Each row is a point. Each copy is the shape, with its points in the same order, turned, moved and blurred by noise. Say if it was mirrored as well.
(in the rows, 128 means zero)

Shape (6 x 3):
[[141 127 161]
 [ 14  95 106]
 [142 121  81]
 [146  98 145]
 [151 152 159]
 [158 105 179]]
Copy 1, 6 rows:
[[160 112 145]
 [101 249 156]
 [109 139  87]
 [159 131 118]
 [147  96 146]
 [191 107 140]]
Copy 1 is: mirrored
Copy 2:
[[138  94 125]
 [ 62 189 188]
 [180 153 136]
 [156 102 143]
 [146  96 101]
 [139  72 129]]
Copy 2 is: mirrored
Copy 3 (6 x 3):
[[ 66 143 128]
 [142  76  33]
 [145 164 129]
 [ 81 167 111]
 [ 68 139 156]
 [ 45 167 119]]
Copy 3 is: mirrored
Copy 4:
[[138 113 155]
 [ 94  63  21]
 [ 96 168 106]
 [160 131 134]
 [123 111 174]
 [168 112 165]]
Copy 4 is: only turned

Shape (7 x 4):
[[  7 132 138 102]
 [ 85 145 140 103]
 [160 123  95 167]
 [125  99 196 144]
 [116 145 190 136]
 [150 109 103  93]
 [175 101  87 125]]
Copy 1:
[[133  58 153 214]
 [128 128 142 178]
 [ 67 157 107  89]
 [ 97 133 212 127]
 [ 92 164 195 147]
 [150 142 113  94]
 [111 151 104  67]]
Copy 1 is: mirrored
Copy 2 (7 x 4):
[[119 145  20 165]
 [ 98 112  81 140]
 [ 95 131 184 150]
 [143 143 112  85]
 [ 99 143  99  72]
 [120  71 143 130]
 [125  84 190 143]]
Copy 2 is: mirrored
Copy 3:
[[128 182  87 217]
 [116 129 102 160]
 [104 131 175  80]
 [ 61  83 150 170]
 [ 61  98 108 160]
 [153  95 144 119]
 [143 102 177  85]]
Copy 3 is: only turned
Copy 4, 7 rows:
[[186  21 140 168]
 [152  74 138 124]
 [102 170 136 151]
 [209 149 142 114]
 [188 121 112  99]
 [112 127 188 113]
 [ 96 165 180 133]]
Copy 4 is: mirrored

Shape:
[[ 86 125 144 122 103 168]
 [134 230 150  99 205 120]
 [136 147 148  80 121 143]
 [158 118 158 189 163 204]
 [ 63 106 143 176  85  82]
 [147 108  78 149  59  93]
 [154  44  65  78 152 100]
 [159 129 153 155 126  80]
 [111 108 141 123 168 163]]
Copy 1:
[[130 111 135  74 115 151]
 [ 23 135  97  83  65  70]
 [ 91 130  86 106 122 143]
 [ 93 183 198 132  75 173]
 [185  74 169 127 144  90]
 [171 165 114 110 207 102]
 [ 64 125 125 144 247 142]
 [129 151 133 164 123  90]
 [ 69 120 153 110 119 159]]
Copy 1 is: mirrored
Copy 2:
[[142  87 105 125 150 157]
 [102 163 174 234 167  97]
 [136 125 150 130 172 105]
 [171  28 145 184  99 109]
 [ 95 112  83 101  70 170]
 [139 122 174  56  84 161]
 [227 175 144  84  84  83]
 [103 124 169 126  64 101]
 [167  99 107 162 118 102]]
Copy 2 is: only turned
Copy 3 (9 x 6):
[[ 87 103  56 146 140  79]
 [192  17 123 171 185  96]
 [120  78 107 169 100  95]
 [159 171  49 205 185  74]
 [ 82 154 104  72 150 116]
 [ 73 167 175 145 104  63]
 [ 39 132 167 241 114 134]
 [154 152 143 135 129 131]
 [107 110  72 189 168 130]]
Copy 3 is: only turned
